Each row of a before or after table is a point. One or more steps were done to the points. Then noise was added and the rows were shuffled. The steps act on columns, c1 being the first. Name the steps. A step turns or swaps two columns, mirrors them in a line or flattens them onto one, adds a multiple of one to another, or multiplies or shifts one. Angles are multiples of 10 degrees, from the lower column toward the higher: turns from -170 to 170, lines from 10 to 170 but not 90. Use the fewest steps. Two steps may share a column if one is a turn and the other turns, adds or multiplies; they go together, in the order done. Otherwise the lowest column goes first.

Before (12 x 3):
[[ 0.40 -0.22  0.21]
 [ 0.02 -0.29  0.54]
 [-0.28  0.24  0.05]
 [ 0.44  0.03  0.47]
 [-0.07 -0.56  0.73]
 [-0.75 -0.23  0.40]
 [ 0.04  0.90 -0.26]
 [ 0.22  0.76 -0.43]
 [ 0.09  0.36  0.53]
 [-0.47  0.14 -0.05]
 [ 0.81 -0.26  0.61]
 [-0.15  0.05 -0.13]]
After (12 x 3):
[[-0.86 -0.55 -0.22]
 [ 0.07 -0.49  0.55]
 [ 1.06 -0.60  0.44]
 [ 0.28 -0.37 -0.05]
 [ 0.00  0.21  0.20]
 [ 1.01 -0.09  0.71]
 [ 0.61 -0.03  0.56]
 [-0.10 -0.04 -0.15]
 [ 0.02 -0.01  0.43]
 [-0.91 -0.12 -0.43]
 [-0.01  0.37  0.60]
 [ 0.10 -0.41  0.03]]
Steps: add -1 times c3 to c1; turn c1 and c2 by 140 degrees

Before (13 x 8):
[[ 0.69  0.43 -0.29  0.35  0.58 -0.23 -0.30  0.14]
 [-0.01 -0.40  0.29  0.21 -0.01 -0.52 -0.33  0.04]
 [ 0.10 -0.59  0.41 -0.14 -0.23  0.04 -0.92  0.11]
 [ 0.26 -0.21 -0.60 -0.19 -0.48 -0.63 -0.18  0.85]
 [-0.21 -0.32 -0.04 -0.07 -0.14 -0.21 -0.30  0.20]
 [-0.16  0.73  0.77 -0.06  0.34  0.72  0.25 -0.03]
 [ 0.43 -0.21  0.32  1.07  0.01  0.45 -0.43 -0.31]
 [-0.05 -0.60  0.09 -0.15 -0.52 -0.29 -0.21  0.26]
 [-0.04  0.52  0.03 -0.34 -0.53 -0.43 -0.76  0.60]
 [-0.64 -0.39 -0.26 -0.34  0.10 -0.04  0.01 -0.25]
 [-0.45 -0.16 -0.97  0.08 -0.35  0.01  0.32 -0.23]
 [-1.00  0.04 -0.54 -0.19 -0.12 -0.39 -0.25  0.12]
 [-0.21  0.02  0.10 -0.13 -0.34 -0.01 -0.10 -0.48]]
After (13 x 8):
[[-0.56 -0.50  0.28  0.13  0.27 -0.09 -0.08  0.48]
 [ 0.80 -0.24  0.68  0.23 -0.88  0.50 -0.24  0.23]
 [ 0.07 -0.10  0.09  0.46 -0.32  0.26 -0.47  0.28]
 [-0.47 -0.54  0.93  0.63 -0.69 -0.19  0.11  0.31]
 [-0.05  0.06 -0.30  1.57 -0.08 -0.35 -0.41 -0.55]
 [ 0.04 -0.36 -0.28  0.68 -0.07  0.61 -0.42  0.00]
 [ 0.21  0.04 -0.41  0.40 -0.37  0.09 -1.09 -0.10]
 [ 0.47  1.32  0.07  0.18 -1.04  0.38 -0.36  0.28]
 [-0.10  0.84 -0.92  0.48  0.66 -0.55  0.55  0.13]
 [-0.52  0.33  0.53  0.30 -0.32  0.38 -0.17  0.96]
 [ 0.45  0.91  0.32  0.84  1.15 -0.02 -0.06 -0.53]
 [ 0.27 -0.62 -0.07  0.32 -1.05  0.27 -0.50  0.17]
 [-0.49  0.07 -0.03  0.37 -0.71 -0.01 -0.09 -0.04]]
Steps: turn c1 and c8 by -60 degrees; turn c2 and c7 by 30 degrees; multiply c2 by 1.6; turn c3 and c6 by 170 degrees; shift c4 by 0.50; multiply c5 by 2
